Each row is a point. Each table stands for the endless flat space through its points: a line for two points, a plane for three, and so on. Write the one point that lies in both, or say that there is none.
(in the rows, 128 means zero)

First:
[[129 122 133 145]
 [ 95 170  97 109]
 [124 142 103 135]]
Second (2 x 4):
[[129 134 129 145]
 [109 146 101 121]]
They share: [119 140 115 133]

First, 4 rows:
[[109 124 135 121 107  99  93 159 151]
 [ 97 114 143 121 111 111 113 145 169]
 [118 142 143 132 104 123  91 160 113]
 [113 131 139 127 107 113  95 158 132]]
Second:
[[ 99  98 144 109 107  90 103 147 159]
 [ 94  94 151 104 102  84 104 141 164]]
They share: no point

First:
[[126 158  94 122  93 112 163  93  92 149 129 152]
 [146 149 114 145  99 142 135  97  89 151 105 138]
 [163 132 138 163 124 156 106 129 103 142  70 138]
 [148 138 105 145 109 138 127 126 112 124  91 153]]
Second:
[[144 134 115 139 127 112 141 116  84 132  83 141]
 [175 165  89 145 113 127 143 110 104 166 110 154]
 [132 132 117 137 115 122 137 118  94 124  89 145]]
They share: [142 144 107 139 107 130 137 116 104 136 101 151]

First, 3 rows:
[[133 130 115 142 142 103 110 149 127  98 136 129  96 127 135 109 139 138
  152 137]
 [144 132 138 169 142 109 107 126 112 100 154 107 126 157 105 102 141 147
  152 131]
 [156 152 116 159 128  99 105 134 116 106 138 139 104 121 141 102 161 125
  152 155]]
Second:
[[156 144 107 152 135 104 120 132 136  89 140 123  97 129 127 100 159 134
  166 147]
 [135 135 122 149 138 101 102 147 115 107 137 135 103 126 139 109 141 134
  145 141]]
They share: [142 138 117 150 137 102 108 142 122 101 138 131 101 127 135 106 147 134
 152 143]

First:
[[147 101 150 131 109 141 108 111 129 146 118 127 119 121 140 102 149 125
  136 140 143 109 113  99]
 [135 111 178 135 123 161 112  97 145 140 130 139 117 101 104  96 121 115
  140 128 145  93  79 121]
 [153 110 162 119 100 141 114 132 129 149 136 145 128 127 128  99 131 122
  118 122 146 127 104  96]]
Second, 3 rows:
[[124  90 162 124 109 137 112 114 117 158 141 134 102 101 137 112 156 123
  121 122 150 111 116  99]
 [169 113 150 146 121 140  96  91 142 129 100 118 125 120 139  94 138 114
  148 145 126  83  99 120]
 [121  91 168 126 115 140 110 113 122 163 146 132 103 106 135 106 156 120
  124 129 150 115 121  96]]
They share: no point

First:
[[124 149 115 146 108 147 143 161 132 153 142 145 106 138 114 144 118 138
  157 116 122 151 160  89]
 [106 129  96 141  91 142 146 139 128 168 137 137 133 127 123 140 142 132
  137 102 129 138 142 100]
 [118 139 106 145  99 144 144 151 132 162 137 147 119 139 113 146 128 140
  147 108 123 148 154  90]]
Second (4 x 24):
[[105 127 132 128 115 183 145 145 143 140 161 115  79 115 115 133 133  76
  162 104 143 103 150 112]
 [135 127 116 142  99 153 145 113 147 160 149 145 125 129 169 139 119 114
  140 116 159 143 174 134]
 [103 149 119 145 121 157 148 161 134 132 164 102 103 101 114 135 146  97
  167 107 133 117 134 113]
 [111 151  92 148  93 111 151 149 111 154 149 109 161  93 169 121 143 150
  134 128 117 161 144 122]]
They share: no point

First, 3 rows:
[[ 75 145 100 136 137 147 156 116 127 103 120 110  97  99 122 135 132 157
  165 108 117 129 109  90]
 [102 143 125 133 151 147 142 136 138 118 120 120 107 110 116 137 146 159
  156 124 130 132 124  96]
 [ 85 143 110 134 142 145 151 125 131 107 119 113 101 105 121 136 136 156
  161 113 123 129 116  94]]
Second (5 x 24):
[[ 87 152 160 104 201 128 147 143 141  98  93 148 100  83 101 113 162 138
  130 119 147 121 122 123]
 [127 161 139 170 165 126 149 148 166 132 122 139 109 109  75 157 162 134
  140 121 107 144 133 132]
 [106 100 128  80 162 144 121 147 110 116  95 118 107 111 143  85 166 149
  155 104 155 110 100 103]
 [134 136 100 198 118 130 153 151 166 148 139  98 105 149 105 165 140 145
  163 130  93 170 136 117]
 [ 79 147 149 115 191 124 158 144 145  97  95 132  93  94 115 114 148 141
  137 126 144 138 125 120]]
They share: no point

First:
[[176 103 159 113 106  90 121 145 147 144 139  89  93  92  82 136  83 129
  171 101 139 123 130 119]
 [170 107 155 114 111  97 126 146 146 141 135  93 100  95  89 139  89 135
  166 102 134 117 130 126]
 [166 103 160 107 110  91 132 140 140 147 131  96 103  99  88 145  91 138
  164 106 135 120 132 122]]
Second (2 x 24):
[[157  91 169 114 123 116 165 158 133 118 133 124 129  88  98 144 118 164
  145  88 127  98 152 159]
 [152 116 149 104 108  91 135 133 138 148 118  89 104 118  98 149  93 134
  160 118 132 118 127 129]]
They share: no point

First:
[[149 116 100 145 134 109 169  99 129 154  79 175 147 130 119 103 161  95
  136 169 113 165 136 117]
 [169 115 104 127 171  99 132  96  98  97 126 145 116 170 177 168 123 153
  127 137 178 181 132 174]
 [145 114 128 109 136 121 135  97  87  92 137 131 121 130 175 161 125 139
  110 113 139 149 116 135]
 [134 112 121 122 117 126 157 102 108 128 111 150 137 109 140 121 145 106
  112 134 102 140 124 104]]
Second (3 x 24):
[[163 115 100 129 148 112 154 118 110 136 128 167 125 117 159 122 154  93
  109 154 136 174 143 124]
 [159 112 103 127 145 114 153 113 111 132 122 162 126 122 154 123 150 100
  110 150 132 169 138 125]
 [135  97 113 116 130 118 150  91 110 107  86 131 125 153 129 126 132 142
  118 128 119 150 109 124]]
They share: no point

First (3 x 24):
[[162 160 108 121 102 110 142 129 139  94 123 154  88 138 174 113 134 121
  119 123 124 112  87 104]
 [126 172 144 151 138 134 136 153 169 106  87 136 124 156 150 113 122  91
  107 141  88 118 123 140]
 [154 168 112 129 106 114 136 134 150  94 117 155  89 137 175 115 129 110
  114 124 112 114  92 109]]
Second, 2 rows:
[[141 162 136 132 127 126 144 146 141 110  92 127 114 155 153 107 130 111
  124 133 118 115 101 114]
 [135 172 148 134 137 126 138 152 135 112  78 117 118 155 165 105 118 105
  136 127 114 123 101 104]]
They share: no point

First (5 x 24):
[[ 90  88 136 101  92  88 126 131 125 142 127 106 123 148 143 134 123  85
  119 149 157 127 136 110]
 [104  87 151 105 103  86 139 119 121 156 121  98 140 129 155 131 114  88
  117 137 163 122 116  96]
 [ 82 122 132 132  98 116 115 133 126 116 123 117  75 131 123 130 128 118
  132 175 144 142 153 137]
 [113 126 160 142 119 119 138 103 116 140 117 109  96  86 142 130 116 127
  135 164 149 130 117 119]
 [101  87 131  85  68  81 122  99 127 156 137 110 111 126 142 135 124  67
  112 180 152 124 128 128]]
Second:
[[106 110 143 126  88 113 136  99 115 134 124  93 128 122 158 121 116  97
  123 145 167 114 121 112]
 [104 112 140 127  82 120 135  95 110 128 125  88 134 124 163 119 113  94
  123 140 173 109 119 110]]
They share: no point

First:
[[128 101 108 138 144 124 130 140 131 117 111 144 122 110 120 110 149 141
  130 127 133 102 106 124]
 [ 93 131 118 113 119 134  95 150 146  87 131 164 152 140 110 125 164 161
  130 147 118 107 126 114]]
Second, 3 rows:
[[112  99 113 143 142 135 110 137 126 113 114 163 130 125 106 131 156 153
  138 148 136  95 126 120]
 [ 96  97 116 133 151 141 122 146 133 107 114 166 143 124  96 136 154 150
  137 157 128  93 127 135]
 [ 88 107 117 115 150 139 134 157 146  97 118 159 154 121  98 127 152 145
  130 152 116  99 118 144]]
They share: [114 113 112 128 134 128 116 144 137 105 119 152 134 122 116 116 155 149
 130 135 127 104 114 120]

First (4 x 24):
[[144 139 141 103 125 118 143 106 138 146 127 134 119 117 118  97 109 145
  136  87 136  99 114 100]
 [173 113 131 130 135 158 102 114 165 150 124 113 107 139 120 118 147 135
  116 123 122 113 117 117]
 [154 127 122 118 144 106 141 119 164 158 118 159 116 117 102  94  91 159
  153 107 127 108 134  96]
 [152 131 135 111 133 114 139 110 150 156 129 144 113 121 108  97 101 149
  146  97 130 103 126  96]]
Second (3 x 24):
[[165 107 118 126 105 149 120  97 145 166 114 135 115 124 110  94 111 164
  117  94 132 104 117 107]
 [173 109 120 118  93 153 130 103 147 164 112 143 125 114 118  98 105 162
  107  88 138  92 109 107]
 [159 120 131 116 113 141 131 110 148 153 115 139 126 119 124 104 118 153
  118  97 137 100 107 109]]
They share: no point

First:
[[133 144 128 111 121 107 120 132  96 151 139 103 134 122 114 108 117 100
  110  99 125 105 122 143]
 [164 117 164  99 120 117 121 153 120 145 134 120 148 149  92  71  87 123
  113 111 108  98 132 138]
 [116 134 123 107 120 104 112 154 104 129 147 123 114 144 107  99 129 100
   92 117 108 119 141 130]
 [123 134 128 123 129  97 102 134 110 139 147  97 132 120 104 110 125 110
   88 111 109 121 128 115]]
Second, 4 rows:
[[131 121 118 108 110 114 108 118 100 143 133 100 125 134  94 112 115 109
   97 115 106 109 132 147]
 [138 152 143 115 128 104 128 152 110 149 151 107 138 124 119  95 119  94
  112  93 128 103 125 128]
 [114 150 122 116 151  97 108 161  84 125 128 122 136 128 123 118 130 114
  109 131 125 132 125 121]
 [136 152 156 106 123  89 120 153 104 161 156 120 138 116 125  76 106 104
  103  75 129 104 115 131]]
They share: [132 138 131 111 122 106 116 138 102 145 141 107 132 128 109 103 117 104
 104 105 118 109 127 136]

First, 3 rows:
[[116 148 117 138 129 127 121 157 165 123 152 114 131 138 130 146 133 148
  152 154 152 160 126 118]
 [114 153 105 135 131 125 129 151 167 119 153 108 131 136 126 149 144 143
  140 156 145 159 126 122]
 [122 133 129 139 107 141 113 163 139 115 141 116 111 152 130 125 124 143
  164 148 161 135 126 130]]
Second:
[[134 160 110 126 132 140 118 149 134 112 129 102  93 146 110 134 133 122
  122 135 170 141 123 125]
 [104 149 111 122  97 114 140 154 137  70 117 113 102 170 138 109 124 144
  135 160 145 107 138 140]
 [134 142 118 134 132 162 104 149 128 136 143 100 105 138 104 134 151 128
  136 135 170 149 123 125]
 [108 130 113 134  91 135 131 156 136  94 138 110 112 160 133 115 141 143
  154 160 141 115 132 146]]
They share: [120 138 111 134 105 141 125 154 136 106 140 106 106 152 123 125 141 133
 146 150 151 127 126 140]

First, 5 rows:
[[135 141 179 141 131 119 121 116 113  84 134 115 135  89 116 136 162 136
  138 128 119 148 105 108]
 [ 95 141 169 147 143 147 133 110 121 100 126 113  87 119 134 124 156 114
  144 132 101 168  99  86]
 [120 134 137 128 142 105 152 138 151 102 143 131  86 142 135 148 114 125
  160 162 100 169 124 127]
 [128 154 167 131 127 118 118 134 127 115 130 136  98 111 144 136 152 135
  152 141  91 142 112 102]
 [132 162 151 137 157 126 144 154 171 117 154 142  86 143 138 130 130 117
  162 181  97 162 106 130]]
Second (3 x 24):
[[149 149 173 131 133  95 141 131 152 103 140 131  96 130 124 146 136 138
  148 155 110 154 130 120]
 [114 129 138 146 128 125 116 146 122 108 145 136 111 120 139 126 121 128
  153 135  95 149 110 105]
 [109 130 134 140 132 127 120 143 119 104 142 133 113 114 141 131 126 126
  156 138  94 152 105 110]]
They share: [130 142 155 131 135 109 135 134 137 101 139 130 104 120 132 143 135 132
 153 150 103 155 117 119]

First (5 x 24):
[[174 103 128 109 158 148 127 143 121 107 111 111 155 140 117 129 130 169
   70 123 123 120 122 136]
 [163 123 136 109 170 122 115 110 156 111 139 125 117 151  93 131 160 140
  112 123 100 122 113 100]
 [129  92 161 147 126 180 112  95 146 134 108  84 113 127 112 177 135 128
  100 121 100 113 138 150]
 [122  83 145 163 123 161 131 109 159 139 121  93 112 130  94 179 158 143
  102 120  89 134 128 147]
 [182 104 125 103 178 112 120 150 133 106 132 128 145 152 104 111 141 169
   86 117 125 123 125 122]]
Second (2 x 24):
[[147 106 146 113 143 144 110 105 140 110 126 111 115 154 103 153 141 141
  106 120 116 115 124 133]
 [162 106 146 138 173 139 115 120 160 135 126 106 125 124 103 133 151 136
  101 120  91 120 134 113]]
They share: [153 106 146 123 155 142 112 111 148 120 126 109 119 142 103 145 145 139
 104 120 106 117 128 125]

First (5 x 24):
[[107 135 139 125 118 104 118 151 129 157 108 117 151 114 122  97 170 121
  103  98 116 149 103 140]
 [103 130 141 149 145 137 152 131 127 131 113 118 162 107 127 111 160 114
  101 113 159 166 112 175]
 [127 118 159 166 170 133 179 125 147 112 128 127 145 136 117 110 130 105
  122 141 174 152 117 169]
 [107 123 144 116 110  88 109 150 132 172 108 117 145 116 127  95 175 120
  107  91 104 137 102 119]
 [135 125 147 141 152 118 138 127 129 133 130 119 145 132 116 101 142 135
  107 128 142 143  81 126]]
Second, 4 rows:
[[ 92 120 158 118 149 106 132 139 123 141 128  99 157 120 145  87 167 111
  119  93 140 174  80 145]
 [ 84 114 169 138 126 104 119 138 119 137 116 116 163 123 155  99 169 112
  112 114 158 161  90 142]
 [121 140 137 125 148 113 146 147 141 137 126 118 144 115 113  91 154 122
  117 101 129 157  98 137]
 [ 85 117 174 137 125 103 120 138 126 133 110 121 162 119 153 104 173 119
  119 114 163 161  96 136]]
They share: no point

First, 2 rows:
[[111 143 150 138 147 124 147 112 143  97 115 110  98 152 129 116 126 126
  161 108 142 122 132 129]
 [ 99 122 129 150 159 124 150 127 152 112  97 116 116 137 108 119 141 111
  140 105 133 110 111 141]]
Second:
[[118  95 144 168 154 131 133 109 138 111 106 115  65 172  99  99 118 104
  169 109 119 136  90 100]
 [103 103 141 145 174 132 162 106 113 111 117 113  73 166  80 100 118 106
  156  94 132 148  95 105]
 [ 93 162 157 120 151  89 160 122 162  80 123 116 147 107 138 118 117 125
  144 124 159 101 136 139]
 [119 149 139 145 130 108 127 132 175  87 106 123 123 136 150 129 124 120
  157 126 145  96 136 146]
 [107 113 153 155 156 120 144 108 143 105 111 111  87 152 108 100 120 112
  162 112 128 128 101 107]]
They share: [107 136 143 142 151 124 148 117 146 102 109 112 104 147 122 117 131 121
 154 107 139 118 125 133]
